Each row of a before or after table is a point. The points were changed in one or more steps. Then noise was added and the rows were shuffled. The steps act on how far a point lies along the listed directions, d1 being the first. Write out the steps. A step turns or swaps two directions, mirrors them in a line or flattens them onto one, adds a multiple of one to another, or multiplies one. Angles are multiples of 10 degrees, from the lower direction toward the higher: turns from -170 to 170, lines from 10 to 170 but not 90. Use the fewest steps. Two steps may share a direction if one is a turn and the other turns, adds or multiplies; they go together, in the order done. Otherwise the lowest direction goes first.

Directions:
(1): 20  -35
(2): 35  20
Before (10 x 2):
56  -29
29  -6
-1  5
-47  25
39  -33
-39  -33
-9  -16
39  -17
6  -11
-22  -9
After (10 x 2):
32  41
-43  10
21  13
50  -17
6  18
-44  26
2  -7
-8  10
-59  20
-29  0
Steps: turn d1 and d2 by -170 degrees

Directions:
(1): 28  -29  -22  -37  -32  -15
(2): -4  16  42  8  -49  -16
(3): 31  -38  35  19  23  -15
Before (12 x 6):
-37  54  23  4  -21  4
40  -40  43  2  -12  -22
-5  -26  -31  -14  30  19
15  -6  -20  16  43  6
-1  -4  3  -19  -6  -15
16  -15  -23  -34  32  16
29  -16  -10  -9  21  -6
-21  21  4  6  -48  -10
-14  1  10  4  -28  -16
7  5  10  9  23  3
23  -15  37  19  16  -4
34  -23  -3  16  -13  -9
After (12 x 6):
21  -33  -36  -17  44  12
6  -3  -25  -4  40  19
9  -3  60  23  11  -16
-3  16  -7  -2  15  8
17  -29  32  27  -4  -22
5  -26  11  12  7  -17
1  -8  4  -15  3  -14
-32  16  -17  -18  -30  15
3  17  -29  -20  0  5
-15  35  -33  0  -5  10
20  -12  -35  8  4  6
-12  28  -13  -37  -22  15
Steps: multiply d1 by 0.7; turn d2 and d3 by 100 degrees

Directions:
(1): 21  -8  54  -5  -24  -9  27  16  -17  -19  -26  9
(2): -14  37  22  24  10  -29  -16  -34  -32  17  -4  14
(3): 4  30  -7  -9  -1  8  60  -19  22  17  9  24
(4): 1  -10  13  17  16  -8  1  42  -7  14  49  35
Before (13 x 12):
-11  -6  -28  19  27  9  -25  9  11  30  36  8
1  -48  4  -7  -14  18  -29  19  11  -23  -10  -28
-5  4  34  27  -3  -23  -20  0  -37  -9  5  2
-12  8  10  13  7  -20  -28  -15  -14  -7  -6  -23
20  -35  27  10  -12  -1  -7  39  -9  -4  39  6
-14  8  0  0  8  -1  5  -8  7  13  5  1
-1  3  -2  19  22  4  1  26  -6  30  44  46
6  -9  19  13  22  -3  -1  28  0  2  23  21
4  22  28  0  5  -20  11  1  -19  6  -4  29
-14  6  -43  0  12  8  1  -13  8  2  -2  2
-14  -2  -30  4  9  19  7  -12  21  5  26  -9
-3  -11  7  -7  5  -3  -11  26  1  -3  23  12
-12  25  -41  -2  15  14  -2  -17  22  18  26  4
After (13 x 12):
6  -7  2  -15  -11  5  18  -4  17  -22  -18  -29
3  8  19  6  -4  -11  26  3  -19  -8  -15  25
13  -17  51  14  -10  -12  -15  14  -27  -5  -24  2
-5  -6  18  -3  1  -1  10  13  3  3  2  3
-4  -17  -9  15  -2  -4  -60  -12  -15  0  15  -31
6  -21  -22  -18  9  11  -8  34  15  -5  14  2
-9  -5  7  -5  2  -10  -35  3  -11  -8  -1  -7
-22  19  -3  8  -3  -1  -23  -57  0  6  -24  -19
3  -28  -22  -9  -14  20  -9  11  13  -28  -5  -35
-2  6  40  18  -5  -11  15  -5  -21  -4  6  11
-1  -20  6  10  20  -1  -39  16  -5  -10  1  -10
9  -34  24  13  3  -1  -42  43  -28  -6  3  10
14  10  48  4  -11  -12  17  18  -20  -5  2  27
Steps: turn d1 and d2 by -160 degrees; turn d3 and d4 by 70 degrees

Directions:
(1): 3  -12  -27  31  32  26  -16  -11  3  -12  -43  -46  25  29  50  -11  35  -22  39  16
(2): -60  6  -44  -34  13  -15  -22  -36  -24  -9  22  58  17  29  3  -3  23  7  21  0
Before (9 x 20):
-4  4  -1  -10  -9  -6  -1  -9  0  1  3  13  0  0  -2  5  3  10  2  4
-33  -4  -41  -1  29  13  -14  -21  -5  -6  -17  1  20  39  31  -15  28  -10  32  8
-19  7  -12  -5  9  -2  0  -10  -9  -10  -3  13  8  18  5  -2  12  -12  11  3
26  5  -1  26  0  6  -1  9  6  -10  -22  -40  4  3  22  -2  -2  -16  11  12
0  -1  5  -3  7  6  3  0  -2  -3  -1  -2  8  -2  -8  -5  -2  1  -5  -3
-28  -2  -29  1  23  10  -18  -30  -12  -15  -18  -1  23  31  38  -7  36  -15  32  26
5  -9  -14  26  14  19  -5  -4  5  -18  -27  -31  12  12  30  -11  20  -19  18  11
-15  0  -11  -10  7  -2  -10  -5  -1  -2  -2  21  2  10  -5  2  10  1  4  -7
-3  4  2  -5  -3  -6  8  5  8  -5  15  12  -6  2  -6  1  -1  14  -5  -7
After (9 x 20):
-44  12  -8  -40  -9  -22  -4  -26  -20  -3  34  60  -1  5  -16  4  3  9  -5  8
0  -1  4  -2  9  7  3  0  -3  -3  -2  -3  8  -1  -6  -5  -2  1  -4  -4
-21  8  -8  -10  3  -8  2  -8  -10  -9  6  22  5  14  -4  -2  6  -9  5  0
2  -1  -5  9  9  4  4  3  11  -9  -3  -9  2  11  11  -4  11  6  10  -1
-14  -2  -13  -6  11  1  -11  -5  0  -3  -6  15  3  12  0  1  13  -1  7  -5
-12  6  9  -19  -22  -16  10  1  -4  -6  30  37  -13  -17  -30  0  -16  9  -24  -8
14  16  16  -6  -26  -19  9  13  0  -1  20  9  -14  -18  -21  7  -28  5  -20  -3
0  1  -5  -1  -3  1  -4  -10  2  -1  -8  -1  5  5  11  3  9  4  11  8
-47  9  -22  -38  0  -16  -1  -17  -12  4  30  58  1  15  -19  -5  -3  14  -3  -9
Steps: mirror d1 and d2 in the line at 80 degrees

Directions:
(1): -8  7  16  10  26  24  -3  11  -25  6  19  -9  14  54  -2  9  -60  -35  12  -16  -27  -30  -23  -2  -21  -23  32  -23  -16  0  13  3  13  16  40  -29  -5  -36  -22  -3  8  -4  20  1  16  15  18  -17
(2): 31  0  30  -35  14  18  17  -13  35  -16  -16  9  30  -12  21  -4  10  -11  -21  -2  -15  -1  -20  6  40  9  31  -43  2  -12  -13  25  -40  4  23  -12  -14  -5  8  -33  25  6  -45  -11  14  -13  16  40
Before (11 x 48):
-7  3  6  0  14  17  -1  2  -9  6  12  -8  13  28  0  1  -30  -16  3  -2  -12  -28  -13  2  -9  -7  18  -5  -12  3  1  0  9  12  16  -13  -4  -19  -11  -11  0  -1  5  -6  5  12  15  -3
3  0  -5  1  -18  -13  -2  -1  10  -9  -4  7  -3  -25  -2  -8  36  17  -6  12  21  15  22  -3  3  15  -20  16  4  -5  -1  -7  9  -7  -31  13  5  12  20  6  -10  5  -6  4  -7  -8  -6  8
7  0  20  -13  17  16  -3  5  -9  -4  8  -1  14  27  -3  2  -34  -19  7  -7  -17  -16  -10  -2  4  -8  29  -26  -7  1  -3  8  -8  8  31  -16  -9  -21  -10  -13  8  -4  5  -5  11  7  9  -4
0  0  0  6  7  7  -8  4  -15  4  3  -5  -4  7  -5  -1  -4  -6  4  0  2  -1  3  -5  -10  0  -4  6  -5  1  1  -5  5  -1  -1  11  8  3  0  1  0  1  -2  4  -4  0  -8  -10
16  1  13  -20  -7  0  11  -17  27  -12  -8  11  10  -22  8  -2  24  -1  -14  1  4  15  -15  3  23  11  10  -6  1  -5  -8  2  -20  -3  2  3  -6  5  17  -13  10  8  -19  -8  1  -10  4  26
4  2  -10  -4  3  -2  -1  -1  4  1  -9  -2  -2  -4  -1  -2  8  0  7  11  2  -2  6  -1  5  0  -2  4  -1  -2  -2  7  -1  -1  -3  0  -1  9  -3  0  -3  -1  -5  -8  4  -5  -6  6
-12  -2  -3  5  1  -3  2  4  -5  -3  3  -4  -1  1  -1  8  -8  -12  1  5  -5  -2  3  -11  1  -3  -1  -1  -4  5  7  -4  5  3  -2  1  4  -4  -4  5  -4  0  3  3  2  3  3  -4
7  5  -11  1  -8  -6  -3  0  1  -1  -5  6  -9  -5  -5  0  6  10  -5  -6  3  3  2  7  3  9  -2  9  -1  0  10  5  5  -5  -4  5  5  8  -2  4  -6  0  1  -2  0  -6  -6  9
-15  0  3  2  5  7  0  9  -27  -2  4  -2  -9  26  -9  7  -18  -11  6  -9  -4  -12  -7  -1  -19  -10  0  4  -9  1  9  -7  23  -3  4  0  -6  -12  -12  13  -4  1  18  -3  -3  5  0  -19
0  -10  -4  3  4  -3  -1  6  -9  10  9  4  -3  6  -1  1  -6  3  0  0  5  0  -3  -1  -5  -1  -5  8  6  5  6  2  6  2  -3  4  1  -2  -5  -2  -4  -2  10  3  -2  -3  -3  -7
9  -3  -15  -9  -28  -27  5  -8  27  -3  -17  5  -12  -46  9  -10  60  25  -8  12  26  32  24  -2  22  26  -35  31  12  -2  -19  -8  -11  -13  -38  19  2  36  16  3  -12  4  -12  -5  -18  -16  -22  7
After (11 x 48):
4  0  4  3  10  10  -6  3  -12  2  3  -5  0  8  -2  -1  -5  -8  3  0  -1  -3  0  -5  -6  0  1  0  -5  0  0  -2  1  0  4  9  7  0  -1  -3  4  1  -6  3  -2  -1  -5  -6
11  1  4  -8  -11  -6  3  -4  17  -13  -7  9  6  -22  4  -9  33  11  -10  10  14  12  14  -2  12  15  -8  2  2  -9  -3  -1  -1  -4  -20  7  0  7  20  -4  -2  6  -17  1  -1  -10  0  17
7  0  2  -11  -14  -9  6  -14  18  -7  -4  9  -1  -24  1  -2  27  7  -9  3  12  19  -7  2  13  11  -3  10  2  -2  -5  -7  -9  -7  -11  10  0  10  16  -3  1  7  -6  -5  -5  -7  -4  15
-11  0  9  -3  9  11  2  8  -24  -3  2  -1  -4  27  -6  6  -20  -15  4  -10  -8  -13  -11  -1  -14  -10  6  -4  -9  -1  8  -4  18  -1  10  -3  -8  -14  -13  8  1  2  13  -5  0  4  4  -15
4  2  -10  -4  3  -2  -1  -2  4  1  -9  -2  -2  -4  -1  -2  9  -1  7  12  3  -2  5  -1  6  0  -1  3  -1  -2  -3  8  -2  -1  -2  0  -1  9  -3  0  -2  0  -6  -8  5  -5  -6  6
-4  -1  5  -1  7  6  -10  10  -19  2  12  -3  1  23  -11  3  -29  -10  14  -4  -7  -11  2  -4  -9  -9  13  -6  -6  6  0  -2  7  4  16  -7  -3  -13  -10  1  -4  -6  21  -1  4  10  0  -18
-13  3  -1  6  10  12  -5  4  -14  8  14  -9  6  26  -4  1  -27  -10  6  -1  -8  -26  -8  1  -14  -6  10  5  -11  6  2  -5  16  11  9  -8  -1  -15  -11  -4  -5  -2  13  -3  1  13  10  -10
19  -2  -3  -20  -20  -18  11  -11  36  -7  -21  7  0  -43  16  -10  56  17  -14  10  17  28  15  0  34  26  -20  12  11  -6  -21  1  -23  -10  -25  11  -4  30  16  -9  -3  6  -25  -8  -11  -18  -14  19
9  6  -7  -2  -6  -4  -1  0  5  -3  -6  6  -6  -4  -4  0  5  7  -6  -7  0  2  0  8  6  10  2  4  -1  -1  9  7  2  -4  0  3  4  6  -1  2  -3  0  -2  -4  2  -7  -4  12
3  -10  0  0  6  0  1  6  -6  9  8  4  1  8  1  1  -7  0  -2  -1  3  -1  -7  0  -2  -1  -1  2  6  3  5  4  2  3  2  2  -1  -5  -5  -6  -1  -2  6  2  0  -4  0  -2
-10  -3  -1  3  2  -1  3  4  -4  -4  3  -4  1  1  0  8  -8  -13  0  5  -6  -1  1  -11  3  -3  1  -4  -5  4  7  -2  3  4  0  0  4  -6  -4  3  -2  0  1  3  3  2  5  -3
Steps: flatten d1 and d2 onto the line at 160 degrees
